Each row of a before or after table is a point. The points were changed in one or more steps. Then noise was added and the rows were shuffled. The steps act on columns, c1 being the first. What was done? A step turns or swaps two columns, mirrors them in a line or flattens them onto one, adds a multiple of one to another, or multiplies or shifts one. Angles are multiples of 10 degrees, from the lower column toward the higher: turns from -170 to 170, lines from 10 to 170 but not 90. Use the fewest steps. Two steps may share a column if one is a turn and the other turns, adds or multiplies; they go together, in the order done. Otherwise the lowest column goes first.
In the rows, zero is written as 100.

Before (12 x 2)
| 113 | 175 |
|  92 |  87 |
| 112 | 109 |
|  70 |  83 |
|  86 | 100 |
| 116 | 133 |
|  84 | 100 |
| 117 |  78 |
|  46 | 157 |
| 114 | 127 |
| 128 | 146 |
| 143 | 131 |
After (12 x 2)
| 119 | 117 |
| 128 | 122 |
|  86 | 114 |
| 140 |  98 |
|  92 |  88 |
| 118 | 166 |
| 112 | 119 |
| 114 |  97 |
|  70 | 102 |
|  44 | 195 |
| 116 |  67 |
|  91 | 113 |
Steps: add -0.7 times c1 to c2

Before (12 x 6)
|  48 | 134 | 113 |  96 | 120 |  66 |
|  18 |  58 | 164 | 122 | 132 | 119 |
|  70 |  48 | 134 | 130 |  41 | 146 |
|  80 | 123 | 168 | 104 |  82 | 116 |
| 120 | 109 |  63 | 100 | 121 |  54 |
|  34 | 137 |  62 |  71 | 141 | 107 |
| 138 |  45 | 139 | 150 | 145 | 132 |
|  32 | 123 | 152 | 154 | 115 |  84 |
|  61 | 148 |  74 | 158 |  51 |  34 |
|  91 |  47 |  63 |  75 | 143 | 138 |
| 102 |  78 |  43 | 152 |  46 | 147 |
| 142 |  39 | 120 |  54 |  36 |  34 |
After (12 x 6)
|  78 | 166 | 121 | 103 |  95 | 115 |
|  50 | 118 | 135 |  87 | 108 |  68 |
|  96 |  56 |  49 |  67 | 118 | 143 |
|  37 |  63 | 132 |  57 | 116 | 107 |
| 141 | 122 |  40 |  76 | 107 |  35 |
| 101 |  37 |  78 | 174 |  70 | 150 |
|  67 |  79 | 144 | 169 |  76 |  36 |
|  30 | 144 | 119 | 142 |  83 |  88 |
| 140 | 131 |  42 | 130 |  86 | 131 |
|  60 | 127 |  47 | 150 |  86 | 144 |
|  21 | 165 |  54 | 113 | 109 | 127 |
| 124 |  66 | 106 |  97 | 104 |  54 |
Steps: swap c2 and c3; flatten c4 and c5 onto the line at 160 degrees

Before (9 x 11)
| 113 |  29 | 110 |  99 |  79 | 132 | 119 | 105 |  73 |  92 |  95 |
| 152 |  94 |  77 |  38 | 128 |  73 |  70 | 111 |  79 | 110 | 107 |
| 148 | 136 |  66 |  84 |  99 |  94 |  77 |  79 | 116 | 126 | 181 |
| 129 |  79 |  56 | 120 |  49 | 100 | 101 | 118 | 112 |  99 |  89 |
| 195 |  72 |  85 | 164 | 128 |  74 | 100 |  72 |  73 | 110 |  57 |
| 108 |  70 |  74 |  60 |  59 |  60 |  74 |  80 |  81 |  72 |  64 |
| 104 | 102 | 118 | 117 |  98 |  69 |  92 |  90 | 157 |  57 |  66 |
| 145 | 130 | 141 |  83 |  40 |  95 |  76 |  80 |  92 | 118 | 101 |
| 123 |  97 | 106 |  92 | 131 |  73 | 123 | 109 |  93 | 130 | 158 |
After (9 x 11)
| 199 |  21 |  76 |  88 | 101 |  90 |  72 |  81 |  86 | 138 | 134 |
| 196 | 100 | 144 |  84 |  42 |  94 |  77 |  81 |  89 | 104 | 131 |
| 174 |  42 | 102 |  90 | 127 |  73 | 122 | 109 | 118 | 131 |  96 |
| 203 |  97 |  69 |  34 | 121 |  70 |  72 | 111 | 131 | 122 |  93 |
| 179 | 111 |  58 | 112 |  54 | 100 |  99 | 119 |  69 | 114 |  81 |
| 249 | 143 |  79 | 170 | 115 |  75 | 104 |  70 | 140 | 117 |  70 |
| 163 | 103 | 121 |  99 |  64 | 129 | 117 | 103 | 117 |  85 |  29 |
| 158 | 138 |  48 |  67 |  55 |  61 |  74 |  79 | 104 |  89 |  71 |
| 152 | 134 |  89 | 118 | 118 |  71 |  93 |  91 |  47 |  60 | 101 |
Steps: shift c1 by 50; turn c2 and c11 by 90 degrees; add 0.5 times c6 to c3; turn c3 and c10 by -20 degrees; add -0.3 times c8 to c4; mirror c5 and c9 in the line at 10 degrees
